Each row of a before or after table is a point. One or more steps were done to the points. Then noise was added and the rows were shuffled. The steps act on columns, c1 being the first. Write out the steps. A step turns or swaps two columns, mirrors them in a line or flattens them onto one, adds a multiple of one to another, or multiplies or shifts one. Angles are multiples of 10 degrees, from the lower column toward the higher: turns from -170 to 170, lines from 10 to 170 but not 90. Use the fewest steps. Two steps may share a column if one is a turn and the other turns, adds or multiplies; they go together, in the order done. Otherwise the lowest column goes first.

Before (14 x 2)
[[ 0.6 -8.6]
 [-0.2  6.7]
 [-5.6 -6.3]
 [-0.3 -1.1]
 [-7.6 -2.1]
 [-0.8 -3.4]
 [-1.0  2.3]
 [ 1.1  0.2]
 [-1.1  4.3]
 [ 3.4 -1.6]
 [ 3.8  3.0]
 [ 2.5 -4.8]
 [-0.6  5.1]
 [ 6.5 -5.2]]
After (14 x 2)
[[ 3.1 -0.8]
 [-2.4 -1.1]
 [-5.2 -0.4]
 [ 5.1  6.2]
 [ 2.0  3.2]
 [ 2.2 -7.7]
 [-0.6  0.6]
 [ 6.3 -5.4]
 [-6.8 -0.2]
 [-4.4 -1.2]
 [-3.2  3.8]
 [ 8.6  0.6]
 [ 1.6 -0.2]
 [ 4.6  2.3]]
Steps: turn c1 and c2 by 90 degrees

Before (10 x 3)
[[  0.5  -5.3   1.6]
 [ -0.2  -4.5   2.6]
 [-10.3   3.6   4.1]
 [ -0.6   2.4   5.7]
 [  3.6   2.2  -1.4]
 [  4.0  -2.0  -4.2]
 [ 10.3  -1.9  -5.6]
 [ -2.3  -4.0  -2.2]
 [  0.0   0.5   4.4]
 [  0.7  -5.6   0.7]]
After (10 x 3)
[[ 0.0  0.4  1.8]
 [-6.8 -8.4  1.8]
 [-0.9  3.9 -0.3]
 [-2.5  0.1  2.1]
 [ 2.8 -3.8 -0.9]
 [ 5.5 -0.9  0.8]
 [ 4.1 -2.2  1.2]
 [ 3.1  3.0 -1.7]
 [ 5.4  9.0 -2.4]
 [ 5.4 -1.5  0.6]]
Steps: turn c1 and c2 by 70 degrees; multiply c3 by 0.4

Before (10 x 4)
[[-5.1 -4.9  3.9  3.8]
 [ 0.2 -6.0  4.1  1.4]
 [ 4.7  2.4 -6.3 -5.1]
 [ 5.8 -0.7 -6.9 -4.4]
 [-2.7 -2.3  1.8  4.1]
 [ 2.5  2.1  2.2  0.2]
 [ 3.2 -2.4 -0.4  2.2]
 [-9.0 -3.9 -0.8 -6.9]
 [-1.8 -6.6  5.6  2.4]
 [-3.3 -6.3  7.7  0.9]]
After (10 x 4)
[[ 0.1  4.0  6.0  1.1]
 [ 3.1 -0.4  2.6  2.2]
 [ 5.6 -7.0  0.8 -4.4]
 [-8.8 -1.2  3.8 -6.8]
 [-2.3  1.7  2.1  3.8]
 [ 2.5  2.2 -2.4  0.1]
 [-2.0  5.8  6.6  1.9]
 [-5.3  3.7  5.1  3.5]
 [-3.0  7.7  6.4  0.8]
 [ 4.8 -6.3 -2.2 -5.1]]
Steps: turn c2 and c3 by -90 degrees

Before (11 x 8)
[[ 0.0  2.4  6.5 -4.4  0.6 -1.2  3.8  2.0]
 [ 1.2 -2.5  4.7 -2.6  0.1  5.3 -4.6  8.7]
 [-2.7  4.7 -5.9 -3.9  3.0 -5.0 -5.2 10.0]
 [-2.8  2.5  1.5 -5.4 -1.6  3.2  5.4 -3.1]
 [ 1.4 -0.4  7.3 -1.2 -6.7  6.7  3.3  3.0]
 [-1.0 -3.8  3.7  5.3 -7.4 -5.7  3.3 -2.3]
 [ 7.2  1.4 -2.8 -5.7 -1.6 -1.2  1.1  3.4]
 [-1.5  1.9  2.8  6.9 -0.4 -2.3  5.3  0.6]
 [-1.9 -0.6  0.3  5.0 -0.2 -2.0 -6.8  2.6]
 [ 1.8  4.5  3.7  6.3 -7.7 -1.3 -5.5 -3.5]
 [-4.0 -1.0 -3.6  2.0  5.2 -5.4 -6.0 -1.9]]
After (11 x 8)
[[-0.2  6.4 -3.3 -5.1 -2.9  0.3  5.2 -2.8]
 [ 7.4  8.4 -1.1  5.7 -2.9 -3.7 -6.3 -3.3]
 [ 6.8 -0.4  3.0  5.8 -4.7 -5.9  3.8 -2.4]
 [ 6.1  3.9 -9.1 -1.2 -2.3 -2.7  3.4  2.8]
 [-6.7  2.5  6.3  2.8 -0.7  0.5 -5.7 -2.2]
 [ 0.7  2.0 -6.7 -2.0  1.1 -1.0 -4.7  8.9]
 [ 5.0  5.5  2.3 -5.7  5.3  1.6  0.8  3.7]
 [-0.9  6.1  0.9  6.7 -1.7 -3.8  5.4  0.2]
 [-4.2  8.8  6.7 -4.1 -0.9  2.3 -5.4 10.1]
 [-0.2  6.6 -2.4 -4.4  0.8 -6.5  4.4  2.4]
 [-1.1  3.5  2.0  4.7 -1.9 -1.6 -6.4  2.9]]
Steps: turn c1 and c5 by 60 degrees; shift c2 by 4.0; mirror c3 and c6 in the line at 120 degrees

Before (10 x 9)
[[  1.3  -0.8  -0.4  -0.6   4.5   0.2   3.1   4.3  -8.8]
 [ -1.0  -5.4  -0.4  -0.6  -3.5   3.6   5.5  -1.3  -0.6]
 [  6.6   4.0   0.2  -1.7   5.0   1.8  -0.1  -1.0  -5.2]
 [  7.8  -2.8   1.3  -6.8   3.0  -4.1   1.5  -4.1  -7.6]
 [  5.5   0.9  -2.6  -0.9   6.7  -4.6   8.9   0.8  -4.7]
 [ -1.9   4.4   1.7  -8.5   4.6  -4.4   0.0  -2.2   0.2]
 [ -0.2  -5.1  -4.6  -3.8  -3.9  -2.0  -0.6  -5.4  -0.2]
 [ -1.7  -2.9   0.9   0.0  -3.3  -6.0   6.3  -4.8  -6.8]
 [ -4.4   0.6  -5.6 -10.1  -0.1   0.7   2.8  -6.0  -1.0]
 [  2.4   2.5 -10.1  -9.1  -4.2   5.0   6.2   4.9  -1.2]]
After (10 x 9)
[[  1.4  -1.1   0.4  -0.8  10.7  -0.1   2.1   4.4  -8.7]
 [ -4.7   0.9  -4.5 -10.2   6.0   0.8   5.6  -6.1  -1.3]
 [ -1.3  -2.9   2.4  -0.1   2.5  -6.1   7.7  -4.4  -6.8]
 [ -0.2  -5.1  -4.0  -3.8   2.3  -2.6  -0.6  -5.4  -0.5]
 [ -1.1  -5.1   0.2  -0.3   2.6   3.7   6.2  -1.4  -0.5]
 [  5.4   1.2  -1.5  -1.3  12.7  -4.5   5.4   0.6  -4.9]
 [ -2.0   4.6   2.7  -8.5  10.9  -4.1   1.4  -2.2   0.0]
 [  2.4   2.4  -9.0  -8.9   2.0   4.9   4.3   4.7  -1.0]
 [  8.4  -3.1   2.3  -7.2   8.7  -4.3  -3.6  -4.2  -7.6]
 [  7.1   3.6   1.0  -2.0  11.0   1.9  -4.6  -0.8  -4.8]]
Steps: add -0.7 times c1 to c7; shift c3 by 1.0; shift c5 by 6.0

Before (8 x 12)
[[12.5  3.4 -0.4 -3.5 11.7  2.1  3.6  2.4 -2.7 -2.5 -4.6  1.2]
 [-2.3  4.3 -2.7  0.4  1.7  6.8  4.6 -4.6  4.1 -3.3 -2.8 -0.9]
 [ 3.1  5.4  2.8 -3.0 -0.9  4.1 -0.3  0.0 -1.1  5.5  3.1  1.9]
 [ 2.7 -8.5 -4.0  4.3 -3.4 -6.6 -2.2  3.4  3.1 -5.5  1.6  2.5]
 [ 6.7 -3.3  4.3  1.6  5.1  2.6 -1.7 -3.3  5.7  1.8 -0.2 -1.7]
 [-0.2 -2.5 -2.6  7.7 -2.0 -6.5 -8.9  4.1 -1.5  3.6 -5.6 -4.8]
 [-1.2 -4.7 -3.0  0.1 -2.7  5.1  3.0 -6.5  0.7  2.9  1.6 -7.2]
 [ 1.2  2.6  0.4  3.5  0.8  2.6  1.9  8.0 -2.0 -3.7  1.5 -3.4]]
After (8 x 12)
[[ 3.1  5.5  3.0 -2.7 -0.6  4.5 -0.3 -1.5 -1.4  2.1  3.2 -5.5]
 [ 6.3 -2.9  4.4  1.8  5.1  2.3 -1.2  0.8  5.6  3.8 -0.6 -0.6]
 [-0.9 -4.4 -2.8 -0.2 -2.6  5.2  2.9  0.6  0.7  9.8  2.0  2.7]
 [12.6  3.3 -0.4 -3.5 11.9  1.6  3.8 -0.1 -2.6 -3.6 -4.2  0.8]
 [ 0.3 -2.5 -2.5  7.4 -1.8 -6.3 -9.2 -7.0 -1.7  2.1 -5.7  0.4]
 [-2.2  4.1 -3.1  0.3  1.9  6.6  4.7  4.6  3.9  1.6 -2.9  3.4]
 [ 0.9  2.3  0.4  3.8  0.7  2.4  1.6 -6.6 -1.6 -4.7  1.6  5.3]
 [ 2.7 -8.1 -3.7  4.4 -3.3 -6.6 -2.4  1.0  3.1 -6.3  1.6  2.6]]
Steps: turn c10 and c12 by -130 degrees; turn c8 and c10 by -140 degrees

Before (9 x 14)
[[-10.0  -2.0   0.4  -1.6  -0.1  -1.8   0.9   4.1   1.6   7.5   7.2   5.6
   -1.7  -5.7]
 [  2.8  -8.6  -1.7   2.3   4.9  -2.7   1.2   5.8   4.4   2.1   7.8   3.1
    7.9   6.1]
 [  0.4   0.8   0.2   5.6   4.7   1.6   0.9   0.2  -0.4  -7.7  -5.1  -1.4
    0.8  -2.2]
 [  2.7  -0.3   3.1   0.0  -7.5  -1.0  -3.6  -6.6  -6.0  -2.8   0.1   6.2
   -2.6   0.3]
 [  1.5  -3.3  -2.2  -0.9   3.4   5.5   1.3  -8.0   5.9  -1.9  -0.2   1.6
    2.7  -1.2]
 [ -7.1  -4.8   1.2  -2.1  -4.8   6.2   6.4  -1.1   2.6  -1.8  -3.0  -1.9
   -4.9   2.3]
 [  2.7   3.9  -5.9  -2.8   2.0   0.5  -0.1  -1.0   3.1  -4.9   7.2   0.0
    6.8  -3.9]
 [  0.1   0.7   2.3   4.9  -5.8   2.9   1.7   0.1  -5.3   6.3   0.1   3.7
   -3.2   2.2]
 [  1.1   3.1   6.0   3.5   4.7  -2.9  -2.9   5.5   3.1  -4.2   1.9  -0.7
    9.4  -3.2]]
After (9 x 14)
[[ -0.7  -2.4   8.4   0.4  -9.5  -1.0   1.1  -8.0   0.2  -1.1  -0.3  -6.6
   -0.8  -2.7]
 [  0.7  -1.5   5.5  -1.6   1.3  -1.8  -1.7   3.8   0.7   7.8   7.4   1.4
   -3.1   4.9]
 [ -0.3   0.6  -0.3   5.6   3.9   1.3   0.2   0.8  -3.7  -0.4  -4.6  -0.9
    1.2  -8.1]
 [ -0.2   2.5  -1.2  -1.0   6.0   5.4   6.3  -5.5   2.0   1.0   0.4   6.3
   -2.5  -2.0]
 [  0.5  10.0   1.4   2.4   6.5  -3.0  -2.3   5.3   0.1  -4.5   7.3   4.6
   -6.8   3.5]
 [  0.6  -3.8   0.0  -2.8  -1.6   6.0   6.0   3.2   5.5  -2.7  -2.8  -3.8
   -5.8  -1.0]
 [ -0.1   6.0  -5.9  -3.1   3.5   0.3   0.8  -0.5   1.2   2.1   6.5  17.0
    5.0  -5.9]
 [  0.2   8.6   5.8   3.5   5.9  -2.8  -6.1   2.8  -0.7   0.7   2.5 -16.9
    4.6  -4.7]
 [  0.2  -2.5   5.7   5.2  -8.5   2.6   0.7   1.9  -0.2   0.8   0.0  -6.1
    0.0   6.6]]
Steps: multiply c1 by 0; mirror c2 and c13 in the line at 50 degrees; multiply c3 by 3; turn c3 and c12 by -70 degrees; turn c5 and c9 by -40 degrees; turn c7 and c8 by 40 degrees; turn c10 and c14 by 70 degrees

Before (8 x 20)
[[  3.8   6.1   2.1   4.0  -2.9  -1.3  -9.6   5.4  -3.9   2.4   2.6   0.9
   -7.2  -5.1   5.7   3.9   6.2  -1.2   0.8  -4.8]
 [ -7.1   2.8 -11.9   8.5  -0.9  -3.7   4.4   1.6   1.3   4.3   4.5   0.0
   -9.1  10.7  -1.6  -2.6  -5.9   0.9  -1.6  -5.4]
 [ -1.4  -7.3   0.5   1.8  -6.9  -0.7   0.5  -4.0  -2.7   1.0  -2.7   0.4
    7.6  -0.2  -5.9  -2.0   4.4  -0.6  -2.4   1.3]
 [  3.5   4.6   1.2   1.1  -4.6  -7.2  -8.0   7.1  -3.3   1.4  -0.9  -2.4
   -7.3   4.8   3.7  -1.4   1.3  -0.3   1.8  -8.1]
 [  0.5  -7.2   1.9  -2.2  -0.4   0.9   3.6  -2.1   0.9   6.0  -6.5  -0.5
    2.9  -1.6  -0.1  -0.1   4.0  -1.7   5.0  -3.2]
 [ -1.0  -8.2   7.3   0.2   0.4  -1.9   0.7  -5.2   0.6   5.4  -2.0   5.6
    1.9  -1.2   1.9  -0.7   3.6  -3.2  -0.4  -0.7]
 [ -6.9  -4.0  -7.4   2.1  -4.1   0.1   5.9  -0.8   6.1   0.1   5.2  -0.1
   -4.0   5.7  -3.3   0.0  -1.6  -3.3  -8.1  -5.0]
 [  0.3  -5.4   2.5  -1.0   2.3  -2.3   0.9   3.2  -1.1   1.8   2.0   2.1
   10.2  -1.2  -1.8  -3.3   7.1  -4.0   2.5   3.8]]
After (8 x 20)
[[  0.2  -5.5   2.4  -1.0   2.4  -2.0  -0.9   3.1  -1.1   1.7   2.0  -3.2
   10.1  -1.8  -1.9  -3.4  -6.5  -3.9   2.6   3.7]
 [ -1.4  -7.4   0.4   1.8  -7.0  -0.9  -0.2  -4.0  -2.6   1.1  -2.6  -1.3
    7.6  -0.2  -6.0  -2.1  -4.2  -0.5  -2.5   1.2]
 [  3.8   4.6   1.0   1.1  -4.5   3.4  -7.1   7.0  -3.3   1.5  -1.0   2.2
   -7.2   7.8   3.8  -1.4  -1.6  -0.3   1.8  -8.0]
 [ -1.1  -8.2   7.4   0.2   0.5  -1.5  -1.0  -5.3   0.6   5.5  -2.1  -5.9
    1.8  -2.0   2.1  -0.4  -2.6  -3.3  -0.3  -0.7]
 [  0.3  -7.3   1.9  -2.1  -0.5  -2.7   1.9  -2.0   0.8   6.0  -6.6  -0.2
    2.9  -2.5  -0.1  -0.1  -4.1  -1.8   5.1  -3.2]
 [  3.8   6.2   2.3   3.9  -2.8   7.7  -4.1   5.4  -3.8   2.5   2.6  -2.1
   -7.3  -8.2   5.8   3.9  -5.8  -1.3   0.9  -4.7]
 [ -7.0   2.8 -11.9   8.4  -0.7  -5.8  -0.7   1.7   1.3   4.3   4.5   1.0
   -9.0  17.1  -1.6  -2.7   5.6   0.7  -1.5  -5.3]
 [ -6.9  -3.9  -7.4   2.0  -4.3  -5.0   2.2  -0.8   6.1   0.0   5.3   0.3
   -4.1   9.1  -3.3   0.0   1.6  -3.2  -8.2  -4.9]]
Steps: turn c6 and c7 by 60 degrees; multiply c7 by 0.7; turn c12 and c17 by 170 degrees; multiply c14 by 1.6

Before (8 x 24)
[[ -0.9   2.4  -0.3   0.1  -0.4  -0.4  -9.8  -7.0  -2.1  -0.3  -3.7   1.8
    9.2  -0.4  -0.6   9.4  -3.3   3.4  -0.7   0.2  10.0 -10.1  -3.1  -2.5]
 [ -4.5  -9.9  -1.2   2.5   2.5  -3.5  -1.2  -4.3   8.1   1.1  -6.7  -9.3
   -1.5   1.1  -2.5   0.8   0.4  -4.9   4.0   4.6  -4.2   3.6  -1.3   1.7]
 [ -6.4  -7.8  -1.2   5.7   2.5  -4.8  -3.5   1.7   4.5   0.1  -3.1  -8.2
   -3.6   0.4  -1.1  -0.8  -0.5  -1.0   7.2  -1.9  -5.8   5.0  -0.6   0.6]
 [ -1.2  -1.6  -1.8   1.1   2.9  -1.6  -4.7  -0.4   5.9   3.0  -4.9  -5.2
   -2.5   2.0   2.9   0.2   0.7  -2.6   5.8   6.3  -0.3  -0.4  -0.9  -2.8]
 [ -3.3  -1.9  -5.1   2.2  -1.7   0.0   8.5  -2.3   4.7  -2.7   3.1  10.7
    1.9   1.0  -3.4  -4.6  -1.7   8.3   1.9  -0.2   3.8   0.9   7.0   1.8]
 [ -0.9  -0.4  -3.0  -7.1   3.1  -2.3   1.6  -2.0   7.0  -6.4   2.4   6.2
    0.1  -2.3  -0.6  -2.0  -3.2   5.2  -0.1  -2.3   4.8   2.7   8.3   3.3]
 [ -0.2  -2.3  -2.3  -1.8  -2.9  -2.1   2.5  -0.9   1.8  -7.2   0.7   9.2
    1.9  -1.9  -7.4  -4.2   2.1   7.1   1.3  -1.0   6.6   4.5   4.2  -2.3]
 [ -4.5  -3.8  -0.1  -4.6  -1.6   2.5  -9.5  -7.5  -3.9   2.5   2.2  -0.3
    5.7   0.5   1.1   8.3  -3.0   5.8   1.1   4.4   8.8  -6.3   2.1  -1.7]]
After (8 x 24)
[[ -4.7 -10.4  -4.2   2.7   4.9   2.6  -1.2  -4.2   8.3   0.5  -7.0  -9.5
   -1.4  -1.3  -2.4   0.2  -0.3  -5.1   3.5   4.8  -4.3   0.9  -1.4   2.0]
 [ -6.3  -8.4  -3.6   5.0   5.3   3.8  -3.5   1.2   4.5   1.6  -2.9  -8.5
   -3.6  -1.8  -1.3  -1.6  -1.8  -1.3   7.0  -1.8  -6.0  -0.7  -0.6   0.1]
 [ -3.6  -2.1 -15.2   1.0   0.0  -0.1   8.0  -2.0   3.9   0.4   3.2  11.0
    1.6  -0.8  -2.8  -4.0   1.3   8.6   1.6   0.0   3.4  -2.6   7.2   2.5]
 [ -4.8  -3.9  -0.2  -3.1  -6.0  -2.7  -8.0  -7.0  -4.0  -1.1   1.6  -0.8
    5.3   0.7   1.7   8.1  -6.2   5.2   1.2   4.3   8.4   1.7   1.9  -1.8]
 [ -1.7  -2.0  -5.3   2.2   1.3   1.4  -5.1  -0.1   6.3   0.4  -4.6  -5.4
   -2.4  -2.4   2.8   0.6  -0.8  -2.5   5.7   6.5  -0.7   2.7  -0.3  -2.9]
 [ -1.0   2.5  -1.0   0.0  -8.9   0.3  -8.0  -7.2  -2.1   0.5  -4.4   1.9
    8.4  -0.1  -0.6   9.9  -6.6   3.4  -1.3  -0.1   9.8   4.8  -3.6  -2.7]
 [ -1.5  -0.5  -9.1  -8.4   3.7   2.9   3.3  -1.7   6.3  -3.5   2.5   6.1
    0.1   1.4  -0.9  -1.7  -2.4   5.1   0.2  -1.8   5.2   1.7   8.0   3.8]
 [ -0.3  -2.8  -7.1  -3.2   2.5   3.1   1.8  -0.8   1.6  -1.2   0.5   9.4
    1.1   1.4  -7.8  -4.6   3.2   7.2   1.2  -0.4   6.8  -4.1   3.9  -2.4]]
Steps: multiply c3 by 3; flatten c4 and c10 onto the line at 20 degrees; mirror c5 and c22 in the line at 30 degrees; turn c6 and c14 by 160 degrees; turn c7 and c17 by 20 degrees
